Rows are points. Each copy is the shape, with its points in the same order, turned, moved and blurred by noise. Say if it was mirrored as well.

Shape (7 x 2):
-.14 -.34
.26 -.19
-.45 .11
.30 .38
.27 .25
.38 -.02
-.68 -.29
Copy 1:
-.17 -.24
.24 -.06
-.49 .18
.26 .51
.23 .39
.40 .11
-.70 -.21
Copy 1 is: only turned
Copy 2 (7 x 2):
-.50 -.07
-.06 -.37
-.17 .40
.39 -.16
.33 -.17
.10 -.35
-.72 .34
Copy 2 is: only turned

Shape, 6 rows:
-.32 .37 -.38
-.55 -.12 -.26
-.26 .21 -.39
.22 .03 .02
.22 -.47 .28
.30 .19 .50
Copy 1, 6 rows:
-.52 -.34 .54
-.38 -.64 .11
-.51 -.30 .37
-.05 .07 .27
.34 .05 -.15
.46 .11 .57
Copy 1 is: only turned
Copy 2, 6 rows:
-.61 .03 -.36
-.45 -.34 .02
-.49 -.01 -.36
.12 .25 -.29
.52 .07 .11
.21 .66 .03
Copy 2 is: only turned
Copy 3 (6 x 3):
-.13 .54 .30
.00 .67 -.22
-.02 .43 .22
-.01 -.16 -.04
.16 -.31 -.56
-.44 -.42 -.20
Copy 3 is: only turned
Copy 4, 6 rows:
.37 .26 -.30
-.05 .63 -.27
.18 .20 -.29
-.09 -.13 .13
-.57 .01 .33
-.02 -.18 .71
Copy 4 is: only turned

Shape (11 x 6):
-.20 -.15 -.59 -.12 .13 .60
.26 -.08 -.47 -.05 -.05 -.21
-.03 -.05 -.29 -.35 -.16 .26
.32 -.15 .12 .21 .18 -.41
-.36 .15 -.55 .61 -.03 -.15
.05 .40 -.23 -.07 -.32 .42
-.39 -.53 -.16 .20 -.66 -.23
-.30 -.08 .14 -.33 -.48 .18
-.39 .01 .29 .18 .36 .14
.35 -.60 -.19 .29 .14 -.40
.29 -.45 .11 -.14 -.36 .54
Copy 1:
.03 .36 .00 -.57 -.37 .30
-.23 .24 -.28 .27 -.37 .03
-.07 -.02 -.20 -.32 -.33 -.08
-.01 .37 -.16 .52 .24 -.17
-.13 .10 .33 .29 -.02 .65
.30 -.31 -.02 -.16 -.42 .07
-.41 -.27 -.43 -.01 .43 .47
-.04 -.40 -.27 -.38 .15 -.17
.19 .21 .37 -.20 .42 -.11
-.20 .55 -.50 .44 .24 -.01
.34 .03 -.77 -.33 -.01 -.09
Copy 1 is: only turned
Copy 2, 11 rows:
-.57 -.11 -.55 -.05 .02 -.04
.25 -.43 -.18 -.04 -.02 -.23
-.28 -.13 -.13 .06 -.29 -.01
.46 -.35 .16 -.27 .28 .16
.15 .06 -.25 .23 .70 -.48
.01 .30 -.28 .27 -.28 .05
-.19 -.50 .37 .66 .39 -.11
-.31 -.02 .37 .36 -.20 .15
-.26 .24 .20 -.33 .50 .21
.31 -.82 .01 -.16 .45 .06
-.23 -.40 -.10 .25 -.19 .69
Copy 2 is: only turned
Copy 3 (11 x 6):
-.02 -.80 -.25 .56 .15 .00
.22 -.10 -.60 .15 .38 .05
-.05 -.37 -.18 -.05 .26 .08
.40 .51 -.26 .24 .18 -.07
-.04 -.08 -.94 .36 -.31 -.05
.25 -.50 -.23 -.14 -.13 .41
-.20 -.02 -.61 -.28 -.02 -.65
-.22 -.26 -.04 -.30 -.03 -.11
-.11 .15 .11 .49 -.37 .02
.43 .31 -.40 .41 .34 -.53
.39 -.41 .19 -.10 .20 -.45
Copy 3 is: only turned

Shape, 11 rows:
-.15 -.15 .59 .15 .42 -.10 -.12 .01
.31 -.62 .09 .13 .33 .11 -.47 -.03
-.08 .48 -.42 -.50 .27 .10 .43 .62
.45 .64 -.34 .14 .13 -.19 .19 .35
.26 .17 -.24 -.01 .18 .12 .19 .47
.17 .26 -.05 .03 .14 .32 .49 .83
.02 -.63 .50 -.11 -.18 -.05 -.18 -.21
.16 -.36 .20 .14 .27 .45 -.34 -.45
.29 -.17 .36 -.15 .01 .21 .26 -.36
-.30 .78 -.03 .56 -.51 -.05 -.17 .05
-.18 .09 -.31 .17 .17 -.08 .64 .34
Copy 1 (11 x 8):
.00 .56 -.04 -.31 .11 .19 -.32 .29
-.21 .07 .15 -.68 .22 -.11 -.25 -.36
.38 -.05 -.60 -.18 -.39 .49 .78 .17
.43 -.58 -.49 .10 .14 .12 .24 .27
.20 -.40 -.32 -.31 -.05 .32 .28 .12
.16 -.40 -.43 -.50 -.23 .69 .26 .50
-.60 .37 .37 -.34 -.06 -.22 -.11 .11
.05 .20 .19 -.61 -.23 -.36 -.45 -.15
.00 .05 .21 -.46 -.26 -.40 .07 .43
.18 -.29 -.30 .75 -.35 .16 -.42 .18
.45 -.20 .12 -.04 -.22 .63 .39 .26
Copy 1 is: only turned
Copy 2, 11 rows:
-.04 .48 .06 -.23 -.11 -.52 .13 .08
-.44 .15 .00 -.20 .59 -.42 .33 -.01
.72 -.06 -.71 .12 .35 .00 -.57 .09
.57 .46 -.38 .55 .34 .22 -.13 -.38
.47 .26 -.35 .17 .53 .03 -.15 .12
.77 .38 -.37 .19 .53 .20 -.07 .43
-.23 -.09 .23 -.49 -.15 -.24 .46 .06
-.48 .16 .47 -.25 .37 -.40 .07 -.08
-.01 .12 .30 -.46 .17 .11 .02 -.25
.25 .38 .27 .94 -.48 .07 -.14 .09
.26 .48 -.65 .03 .10 .34 -.39 .22
Copy 2 is: only turned
Copy 3:
-.07 -.23 .21 .24 -.05 .33 .35 .30
-.28 -.60 -.32 .31 -.05 .34 -.33 .44
.64 .57 -.59 .09 .13 -.18 -.05 -.18
.42 -.01 -.34 -.21 -.07 -.05 .10 -.67
.38 .08 -.47 -.16 -.09 .00 -.07 -.08
.52 .31 -.64 -.40 -.39 -.11 .12 .05
-.50 -.42 .12 .05 .16 -.22 .07 .60
-.17 -.54 .29 .32 -.37 .15 -.42 .38
.11 -.32 .07 .19 -.25 -.49 -.08 .36
-.06 .42 .60 -.76 -.03 .17 .00 -.52
.02 .43 -.46 .03 -.44 -.18 .12 -.28
Copy 3 is: mirrored

Shape:
.02 .03 -.24 -.35 .59 .28 .49 -.20 -.23 .08 -.02
.04 -.20 -.14 -.13 -.17 -.08 -.31 -.15 -.48 -.04 .07
.27 -.02 .29 .10 -.11 -.01 .04 -.12 -.29 -.20 .08
.28 .18 -.55 -.05 .53 -.05 .42 .02 -.12 .19 -.03
.11 .11 .01 -.37 .51 -.26 .31 -.04 .00 .45 .28
.29 -.04 .26 -.01 -.07 .15 -.53 -.32 -.27 .03 -.16
-.29 -.35 -.23 .44 .22 -.05 .35 -.10 .05 .15 -.58
.13 -.39 .29 .06 .07 .16 -.40 .11 -.31 -.03 .28
.01 .00 .33 .15 -.09 .11 -.29 -.15 -.48 .14 -.01
.08 -.03 .24 -.10 -.09 -.08 -.39 -.34 -.30 -.35 .16
-.03 -.29 -.19 .02 .05 .11 .09 -.13 .20 .07 -.36
-.02 .20 .10 .05 -.20 .26 -.34 -.29 -.20 -.02 .44
-.28 -.15 -.18 .42 .56 -.13 .02 -.20 -.01 .03 -.41
-.19 .05 .35 -.08 -.10 -.05 -.27 -.09 -.47 .08 .06
.09 .15 .23 -.11 -.10 .13 -.41 .14 -.31 -.07 .05
-.28 -.07 -.09 .14 .27 -.03 .03 .08 .05 -.14 -.45
Copy 1:
-.17 .33 -.49 -.14 -.08 -.03 -.72 -.49 -.01 -.17 .10
-.30 .04 -.22 .35 .03 -.12 .16 -.37 .28 .27 .49
-.13 .03 .03 -.03 .15 -.12 -.03 -.18 .14 .44 .06
-.35 .30 -.39 .13 -.22 .33 -.80 -.30 .28 .01 -.18
-.12 .22 -.77 -.12 -.10 .09 -.46 .17 .17 .04 .04
-.18 -.31 .05 .18 -.23 -.42 .01 -.28 .22 .38 .41
-.94 .11 .00 -.09 -.18 .04 -.19 -.40 .00 -.52 -.08
-.10 .22 .01 -.15 -.24 -.04 .25 -.14 .19 .38 .59
-.20 -.21 -.06 -.13 .04 -.31 .11 -.29 .43 .26 .39
-.03 -.24 -.07 .20 .12 -.10 .09 -.31 -.08 .45 .45
-.42 .11 -.07 .22 -.34 -.09 -.11 -.26 -.03 -.25 -.09
.22 -.27 -.20 .00 -.04 .03 .22 -.45 .36 .32 .22
-.85 -.18 -.08 -.12 -.24 .28 -.37 -.30 -.01 -.25 .23
-.11 -.14 -.17 -.10 .18 -.22 .05 -.13 .32 .16 .51
.08 -.08 .13 .08 .00 -.15 .02 -.10 .42 .23 .43
-.48 -.06 .14 .05 -.06 .11 -.26 -.15 .05 -.40 .23
Copy 1 is: only turned
Copy 2, 16 rows:
-.12 .15 -.34 .45 -.36 .15 .10 -.49 .01 .24 .11
-.21 .30 .06 -.04 .07 -.31 .25 .06 .17 -.04 -.42
.02 .22 -.13 -.18 -.30 -.14 .12 .38 .07 -.04 -.13
-.10 -.39 -.40 .41 -.19 .08 .47 -.37 -.12 .14 .06
.36 .00 -.07 .47 -.15 .17 .47 -.25 .35 .16 .16
.15 .53 -.03 -.17 .03 -.03 .26 .18 -.20 -.25 -.47
-.20 -.30 .26 -.18 -.22 .07 .03 -.57 -.28 -.39 .21
-.06 .30 .32 .20 -.06 .05 -.06 .43 .09 -.10 -.36
-.06 .45 .00 -.13 -.09 .01 .23 .23 .17 -.48 -.31
-.06 .60 .07 -.16 -.03 -.34 .17 .34 -.04 .10 -.19
.07 -.03 .10 -.05 -.05 -.13 -.11 -.40 -.31 -.12 -.05
-.01 .65 -.14 .26 .05 -.36 .13 .38 .10 -.27 -.08
-.32 -.01 .25 -.07 .01 .22 .30 -.36 -.32 -.22 .28
-.04 .53 .01 -.12 .09 .02 .21 .13 .39 -.24 -.20
.07 .37 -.19 -.08 .19 -.02 .02 .35 .19 -.15 -.31
-.20 -.05 .06 -.22 .08 .16 -.06 -.22 -.15 -.08 .16
Copy 2 is: only turned

Shape:
-.04 -.02 .35 .60 .44 -.39 -.41 -.17 -.43 .10 -.34 -.27
.16 -.56 .05 -.13 -.03 .49 .19 .04 .29 -.19 .32 -.26
-.35 .02 -.40 -.25 -.24 -.22 -.60 -.17 .26 -.16 -.64 .57
-.36 -.46 -.44 .02 .08 .03 -.09 -.02 .41 .45 .30 .47
-.05 .39 .11 -.39 .04 -.32 .32 .20 .26 .42 -.23 .28
.09 .51 -.09 -.14 .39 -.25 -.33 .32 .12 .13 .05 -.13
.00 -.20 .03 -.37 -.06 -.09 .06 .02 .39 -.53 .29 .49
-.29 -.25 -.08 -.13 .15 -.04 -.38 .14 -.29 -.07 -.59 .41
-.88 .16 -.29 .42 .20 -.33 .03 -.20 -.20 .13 .23 -.32
-.43 -.16 .34 -.38 .38 .29 -.50 .12 .00 .30 .06 .70
-.21 .17 -.38 -.48 -.05 -.11 -.15 .43 -.57 -.29 .30 -.22
-.29 -.17 .11 .35 -.46 .27 -.29 .26 .25 -.28 .12 .31
-.55 -.20 -.44 .05 -.16 -.30 -.27 .25 .06 .09 -.06 .63
.22 -.19 .50 -.12 -.35 .20 -.37 -.39 -.06 -.20 .00 -.04
-.14 .46 -.15 -.09 .21 .11 .40 -.14 -.35 -.14 .27 -.08
-.16 -.49 -.54 .53 -.24 .27 .24 -.22 -.40 .06 .35 -.13
Copy 1, 16 rows:
-.18 .06 .03 -.02 -.08 -.34 -.69 .00 -.24 .10 .77 -.29
.04 -.47 .04 .04 .15 .52 -.15 -.22 .19 .25 -.45 .01
.23 .93 .11 .24 .52 -.02 -.20 .20 .19 -.18 .15 .42
-.42 .00 .25 .66 .45 .51 .10 .06 .60 -.07 .16 .18
.17 .21 -.30 .44 .23 -.20 .63 -.05 -.15 -.26 .11 -.22
.28 .32 -.09 .00 -.06 -.06 .15 -.25 .31 -.23 .21 -.54
-.09 .18 .04 -.26 .49 .49 .22 .14 -.01 -.11 -.36 .01
.22 .54 -.10 .32 .15 .32 -.47 .07 -.24 -.09 .42 .30
-.37 .05 .72 .17 .03 -.10 -.07 -.47 -.04 -.45 .62 .03
.23 .42 .16 .38 .23 .87 .08 .32 -.12 .22 .43 -.31
.28 .28 .07 -.28 -.43 .42 .23 -.68 .11 -.27 .24 .20
.17 -.06 .48 .07 -.03 .33 -.33 .54 .17 -.29 -.19 .22
-.03 .35 .18 .35 .23 .40 -.06 .33 .30 -.59 .41 .44
.07 .03 .24 -.32 -.03 .06 -.20 .29 -.07 .59 -.18 .06
-.19 .13 .31 .08 -.24 .15 .20 -.56 -.44 -.26 -.13 -.16
-.61 -.25 .35 .35 -.36 .13 -.38 -.31 .12 -.09 -.12 .61
Copy 1 is: mirrored
Copy 2, 16 rows:
-.01 -.39 .91 .28 .19 .43 -.29 -.37 .05 -.03 -.27 -.02
-.17 -.32 -.27 .10 .24 -.46 .18 .24 .45 -.07 .06 .50
-.66 .30 -.07 .10 -.13 .77 -.31 -.46 .19 .59 .47 .41
-.30 -.06 -.29 -.26 .31 .39 -.56 .42 .05 .01 .37 .46
-.35 -.11 -.43 -.30 -.03 .14 -.52 -.34 .22 .34 -.28 -.34
-.27 -.13 .15 .19 -.21 -.07 -.66 -.26 .37 .04 .16 -.42
-.65 .17 -.21 -.35 .41 -.21 -.04 -.21 .49 .18 .41 .26
-.54 -.10 .10 .08 .04 .61 .17 -.27 -.15 .31 .21 .00
.34 -.06 .36 .08 .39 -.06 -.74 -.24 -.57 .21 .22 .19
-.40 -.61 -.09 -.48 .01 .65 -.04 -.13 .13 -.01 .65 -.04
-.21 .28 .18 .04 -.34 -.45 .06 .03 -.27 .26 .42 -.30
-.64 -.11 -.06 -.13 .00 -.01 -.15 -.39 -.05 -.30 .30 .78
-.65 .28 -.07 -.19 .12 .48 -.49 -.10 -.35 .11 .40 .27
-.10 -.21 .36 -.27 -.12 .02 .24 -.42 .58 .09 .00 .63
.39 .19 -.14 .00 .21 -.29 -.10 -.42 .03 .06 .18 -.24
.35 .33 .04 .12 .33 -.07 .02 .28 -.34 -.30 .00 .62
Copy 2 is: mirrored
Copy 3:
.28 -.29 .36 .22 -.05 -.55 -.43 .14 -.42 -.38 .32 .39
.61 .10 .14 -.17 -.31 .36 .54 -.27 -.21 .35 .10 -.24
-.59 -.16 -.29 -.45 -.13 .40 -.35 -.41 .17 -.30 .41 .30
-.37 -.42 .12 -.20 .25 .20 .52 -.57 -.32 .19 .24 .12
-.30 .06 .11 -.30 .06 .57 .13 .37 -.43 -.15 -.44 .50
-.04 .36 .12 -.04 -.02 .00 .25 .21 -.22 -.16 .36 .76
-.26 .13 -.09 .07 -.61 .49 .39 -.32 .16 .26 -.04 .10
-.02 -.20 -.08 -.13 -.13 .25 -.58 -.37 -.45 -.01 .47 .41
-.42 -.10 .94 .17 .07 -.09 .06 .15 -.31 -.22 .58 -.05
-.05 -.62 .06 .13 -.09 .68 .00 -.30 -.16 .34 .33 .80
-.12 .77 .41 -.06 -.10 .32 -.17 .12 -.17 .49 .52 .33
-.23 -.41 -.34 -.18 -.53 .16 .26 -.11 -.37 .30 .48 -.14
-.85 -.20 .04 -.23 -.07 .16 -.06 -.37 -.43 .22 .39 .23
.48 -.41 -.09 -.18 -.36 .19 -.13 .17 .26 .27 .15 .03
-.08 .43 .38 .47 .25 .43 .09 .36 -.13 .14 .15 -.08
.01 -.04 .40 .08 .33 -.17 .12 -.32 -.42 .48 .35 -.67
Copy 3 is: only turned
